Every row gives one point. Examples show where two turns around zero, p and q, send a point. Write where each new point lands after one turn and then the other. Backwards means that the second turn is done in reverse. Each puzzle has new turns, and all numbers are rounded.

Turn p:
-1.43, 0.40, 1.08 -> -1.43, 0.27, 1.12
0.64, 0.54, -3.19 -> 0.66, 0.94, -3.09
-1.23, 0.82, 1.55 -> -1.22, 0.63, 1.64
1.26, -0.08, 0.93 -> 1.26, -0.22, 0.91
0.54, -0.92, -0.04 -> 0.53, -0.91, -0.16
0.22, -0.76, -0.33 -> 0.21, -0.71, -0.43
Turn q:
0.80, -1.07, 0.76 -> 0.72, -1.20, 0.63
1.24, 0.55, 0.22 -> 1.27, 0.44, 0.29
0.78, 0.56, -1.45 -> 0.84, 0.68, -1.37
-2.81, -0.04, 0.47 -> -2.81, 0.09, 0.44
Where do these land?
p, then q: -1.18, 0.34, -0.31 -> -1.14, 0.50, -0.23
p, then q: 0.01, -1.32, -1.40 -> -0.05, -0.93, -1.68
q, then p: -0.48, -0.41, 0.96 -> -0.53, -0.60, 0.83
p, then q backwards: 0.68, 0.24, -0.97 -> 0.65, 0.28, -0.98
q, then p: 1.91, -0.16, 2.77 -> 1.84, -0.98, 2.65
p, then q: -0.94, 1.31, -1.04 -> -0.81, 1.59, -0.69

Turn p:
0.35, 0.48, 0.99, 0.47 -> 0.32, 0.44, 1.02, 0.47
-0.19, 0.08, -0.37, 1.19 -> -0.32, -0.03, -0.27, 1.19
-0.84, 1.06, -1.14, -3.61 -> 0.21, 1.42, -1.71, -3.34
-0.04, -1.56, 1.06, 0.42 -> -0.67, -1.33, 1.23, 0.06
-0.56, 0.79, 0.22, 0.95 -> -0.45, 0.86, 0.16, 0.96
0.63, -2.04, -1.63, -0.45 -> 0.15, -2.30, -1.36, -0.51
0.65, 1.19, 0.86, 1.02 -> 0.75, 0.94, 0.92, 1.16
Turn q:
0.75, 0.74, 2.02, 0.97 -> 0.99, -0.34, 1.83, 1.30
-0.48, -0.02, -2.54, 0.58 -> -0.11, 0.85, -2.51, 0.04
0.98, 0.12, 2.00, -0.90 -> 0.52, -0.55, 2.21, -0.58
-1.32, 0.89, -1.42, 0.17 -> -0.96, 1.43, -1.19, 0.45
0.18, -1.82, 0.56, -1.00 -> -0.45, -1.67, 0.25, -1.26
-0.84, -1.62, 0.31, -0.10 -> -1.08, -1.47, -0.29, -0.16
0.72, 1.72, -0.92, 0.27 -> 1.07, 1.77, -0.29, 0.22
Where do these land?
p, then q: 0.79, 0.18, 0.32, 1.17 -> 0.87, -0.62, 0.12, 0.98
p, then q backwards: 0.07, -2.14, 0.39, -0.77 -> 0.13, -1.90, 0.93, -0.92
p, then q: -0.85, 1.24, 0.07, -1.98 -> -0.41, 1.97, 0.71, -1.28
p, then q backwards: -1.43, 1.99, -1.41, -0.71 -> -0.77, 1.20, -2.51, -0.39
p, then q: 1.53, -1.56, 0.14, 0.48 -> 0.60, -2.13, -0.14, -0.30
q, then p: -0.10, 0.29, 0.50, 1.82 -> 0.08, -0.58, 0.26, 1.80

Turn p:
-2.33, 1.14, -1.06, 0.88, -1.01, 1.35 -> -2.64, 0.45, -1.21, 0.88, -0.92, 1.12
0.24, -2.50, 0.47, 0.49, 0.18, -1.44 -> 0.87, -2.38, -0.10, -0.15, 0.81, -1.33
-1.19, -0.99, 0.78, -0.17, -0.25, -1.27 -> -0.90, -1.24, 0.32, -0.51, 0.23, -1.39
-0.40, 0.38, -1.47, -0.28, -1.29, 0.57 -> -0.48, 0.33, -1.34, -0.24, -1.42, 0.56
1.87, 0.01, 0.90, -0.33, 0.82, -2.15 -> 2.02, 0.35, 1.12, -0.08, 0.58, -1.98
-0.99, 1.45, -0.63, 0.89, -0.08, 1.47 -> -1.39, 1.06, -0.52, 1.11, -0.26, 1.36
-0.47, 0.52, -1.47, 1.04, -0.06, 1.44 -> -0.59, 0.46, -1.43, 1.03, -0.16, 1.46
1.51, -0.41, 2.03, -0.59, -0.21, -0.23 -> 1.31, -0.53, 2.18, -0.46, -0.19, -0.18
1.76, 0.40, 0.44, -1.93, 1.90, 0.25 -> 1.79, 1.51, 0.98, -1.57, 1.33, 0.39
Turn q:
0.50, -1.81, 0.05, -1.76, -1.29, -0.24 -> 0.94, -1.64, 0.11, -1.72, -1.30, -0.35
0.45, 0.65, -0.50, 0.18, 1.66, -0.47 -> 0.62, 0.98, -0.64, 0.38, 1.34, -0.45
-0.35, 0.49, 1.18, 0.42, 1.74, 0.73 -> -0.37, 0.47, 0.99, 0.25, 1.99, 0.37
1.15, 0.73, 0.28, 1.83, 1.06, 0.67 -> 0.67, 0.67, 0.26, 1.89, 1.10, 1.05
-0.37, -0.99, 0.10, 1.56, 1.62, -0.22 -> -0.17, -0.95, -0.25, 1.39, 1.76, -0.44
-0.50, 0.97, 0.52, -0.34, -1.49, -1.03 -> -0.63, 0.78, 0.72, -0.12, -1.61, -0.85
-0.88, -0.03, -1.62, -1.90, -3.31, 0.56 -> -1.06, -0.30, -1.18, -2.08, -3.30, 0.66
Where do these land?
p, then q: -0.58, 0.93, -1.22, -0.69, 1.04, 0.78 -> -0.70, 1.54, -0.93, -0.62, 0.57, 0.64
p, then q: 0.11, -0.19, 0.69, 0.04, 1.66, -1.04 -> 0.73, 0.48, 0.36, 0.27, 1.44, -1.14
q, then p backwards: 0.90, -1.39, -1.20, -0.16, 1.34, -0.55 -> 0.80, -1.61, -1.23, 0.36, 0.89, -0.81
p, then q: -0.28, 0.07, 0.54, 1.70, 1.55, 1.02 -> -0.52, -0.22, 0.10, 1.29, 2.02, 0.80
q, then p: -0.44, -0.37, 0.22, 0.34, -3.44, -1.73 -> -0.77, -2.01, 0.17, 0.34, -2.95, -1.35
p, then q: 0.92, 1.80, 0.71, -0.71, -2.85, 0.61 -> -0.71, 0.31, 1.80, -0.04, -2.96, 1.00
p, then q: -0.64, -0.86, 0.27, -0.53, 0.70, 0.92 -> -0.21, -0.47, -0.07, -1.08, 1.12, 0.40

Turn p:
-0.23, -0.66, -0.48, -1.13, -0.73, 3.28, 0.79, 0.95, 0.86 -> 0.66, 1.51, -1.72, -0.11, -0.49, 2.78, -0.76, -1.10, 0.31
-0.60, 0.60, -0.01, -0.32, -1.12, 0.44, 0.14, -0.14, -1.02 -> -0.55, 1.16, -0.09, -0.52, -0.77, -0.40, -0.19, -0.57, -0.55
-0.52, -0.03, -1.52, 0.17, 0.05, -1.70, -0.24, -0.59, 0.79 -> -1.07, -1.03, 0.06, -0.04, 0.13, -1.07, 0.09, 0.07, 1.77
0.18, -0.11, -0.04, -0.59, -0.51, -0.88, 1.00, 1.26, -2.06 -> 0.40, 0.28, -0.29, -2.14, -1.09, -0.79, 0.06, 0.96, -0.79
1.40, -1.43, 0.36, 0.32, 0.17, 1.51, 0.71, -1.25, -1.51 -> -0.08, -0.69, -1.03, -0.77, 1.10, 0.79, -0.58, -0.80, -2.44
1.72, -0.63, 0.94, -0.91, -0.37, -1.95, -0.02, -1.71, -0.08 -> 0.95, -2.09, 0.87, -0.26, 0.24, -1.75, -1.19, -0.94, -0.65
-0.78, -0.92, 1.62, -0.03, 0.94, -0.95, -1.18, -0.87, 1.17 -> -0.10, -1.22, 2.42, 1.08, 0.42, 0.56, -0.51, 0.13, 0.26
0.38, 0.66, 0.16, 1.72, -1.36, -0.32, 2.16, 0.58, 0.10 -> -0.11, -0.61, -1.64, 0.60, -2.07, -0.56, 1.30, 0.20, -0.87
-0.75, 0.81, 1.07, 1.76, 1.00, 0.37, -3.54, 2.31, 0.50 -> -0.04, 2.10, 1.45, 2.50, 1.06, 0.38, -0.07, 3.25, 0.30
-0.81, 1.70, -2.10, -0.98, 1.93, 0.20, 0.19, -0.54, 1.24 -> -0.06, 0.59, -0.05, -0.35, 1.45, 0.06, 1.86, -1.18, 2.66
Turn q:
0.13, -2.56, 0.81, -1.21, 0.07, -0.25, -0.14, -0.42, -0.41 -> 0.08, -1.45, -0.41, -0.98, -0.15, -1.78, -1.52, 0.27, -0.56
-0.64, 1.46, 1.07, -1.16, 0.20, -0.27, -1.07, -0.17, 0.90 -> -1.39, 1.51, 0.48, -1.32, -0.21, 0.05, 0.20, 0.78, 0.50
0.89, 0.25, -0.73, 5.30, -0.11, -0.81, -1.88, 2.05, -0.01 -> 0.11, -0.06, -0.85, 5.30, -0.25, 1.66, -0.14, 1.81, 1.70
-0.49, 0.04, -0.97, 0.48, -0.53, 0.04, -0.02, 1.48, 1.93 -> 0.85, 0.12, -0.93, -0.14, 1.11, 1.00, 0.54, 0.95, 1.59
-1.01, -1.10, 0.73, 1.49, 0.43, -0.93, 1.27, -0.22, -1.11 -> -1.05, -2.36, 0.23, 1.18, 0.10, -0.52, 0.55, -0.46, -0.12
-1.61, -0.89, -0.38, 0.01, -0.29, 0.71, 0.24, -1.36, -1.04 -> -0.56, -1.66, -0.40, -0.76, -0.82, 0.92, -0.29, -0.85, -0.98
0.05, 0.47, -0.35, -1.58, 1.63, -0.46, 0.09, -1.45, -0.10 -> -1.19, 1.06, -0.27, -1.00, 0.77, -0.65, -0.26, -1.21, -1.29
1.06, 1.40, 0.01, -1.30, 0.61, 1.96, 0.46, 1.04, -1.04 -> 1.43, 1.30, 2.01, -0.47, 0.45, 0.45, 0.26, 0.23, -1.68
0.69, 1.15, 0.77, -0.66, 0.19, 0.61, 0.07, -1.30, 1.75 -> -0.41, 1.59, 0.88, -1.10, 0.21, 0.08, -0.67, -1.12, 1.24
0.94, -0.21, -0.94, -1.36, -2.20, -0.60, 0.98, 0.35, -0.88 -> 2.14, -0.04, -0.74, -0.70, -1.23, -1.22, 1.35, -0.40, -0.39
Where do these land?
p, then q: 0.22, -0.78, 0.32, 0.08, 1.77, -0.09, -1.69, -1.45, -0.18 -> -1.74, -0.53, 1.05, 0.43, 1.25, -0.36, -1.30, 0.61, -0.75
p, then q backwards: 1.50, 1.94, -0.43, -0.50, 0.55, -0.15, -1.40, -1.13, 1.05 -> 2.24, -0.31, -0.27, 0.54, 0.85, -0.99, 1.66, 0.47, 0.97
p, then q backwards: 1.58, -0.41, -1.70, 1.52, -0.72, 2.17, -1.92, 1.30, 0.86 -> 0.69, -0.74, -2.15, 1.31, 1.40, -1.00, -2.47, 0.94, 1.39
q, then p: -0.56, 1.60, 0.23, 1.12, 0.75, -0.44, -0.60, 0.97, 0.40 -> -0.14, 0.74, -0.16, 0.73, -0.73, 1.16, 1.79, 0.43, 0.01
q, then p backwards: -0.49, -0.79, -0.09, 0.49, -0.50, 0.48, 1.48, -1.04, 1.64 -> 0.08, -0.64, -1.17, -1.54, 0.60, -0.20, 0.64, -1.09, 1.20
p, then q: -1.76, -1.67, 1.33, -2.20, -1.72, -0.86, 0.93, 0.84, -0.29 -> 0.95, 0.49, 0.40, -2.21, -2.88, -0.39, -0.90, 1.31, 0.84
p, then q: -0.59, 0.33, 1.73, -1.20, -0.42, -0.22, 0.66, 2.09, -0.58 -> 1.73, 1.08, 1.39, -0.37, -1.54, -0.84, 0.64, 0.59, 0.44
q, then p: -0.49, 0.23, 0.54, 0.35, -1.06, -1.14, 0.99, -1.94, -1.05 -> -1.61, -1.18, 0.15, -0.21, -1.45, -0.30, -0.71, -1.48, -0.21
q, then p: 0.44, 1.64, -1.20, 0.32, -0.12, 0.07, 0.07, -0.08, 0.59 -> 0.20, 0.53, -0.85, 0.59, 0.30, -0.15, 1.35, -1.20, -0.18
q, then p: -1.38, -1.39, -1.69, 1.02, 0.41, -0.84, 1.58, 2.05, -0.60 -> -0.31, -1.98, -1.76, -1.55, 1.00, 1.67, 0.71, 1.32, -0.37
q, then p: -0.59, 0.73, 0.13, -1.26, 0.97, 2.17, -1.27, -1.78, 0.40 -> 0.10, 2.73, 1.52, -0.21, 0.78, 0.15, -0.88, -1.32, -0.27
p, then q: 2.11, -1.43, 0.82, 0.25, 0.09, -1.16, 1.16, 0.18, -2.26 -> 1.14, -0.56, -0.89, 0.00, -0.44, -2.17, -0.11, 1.08, -2.57
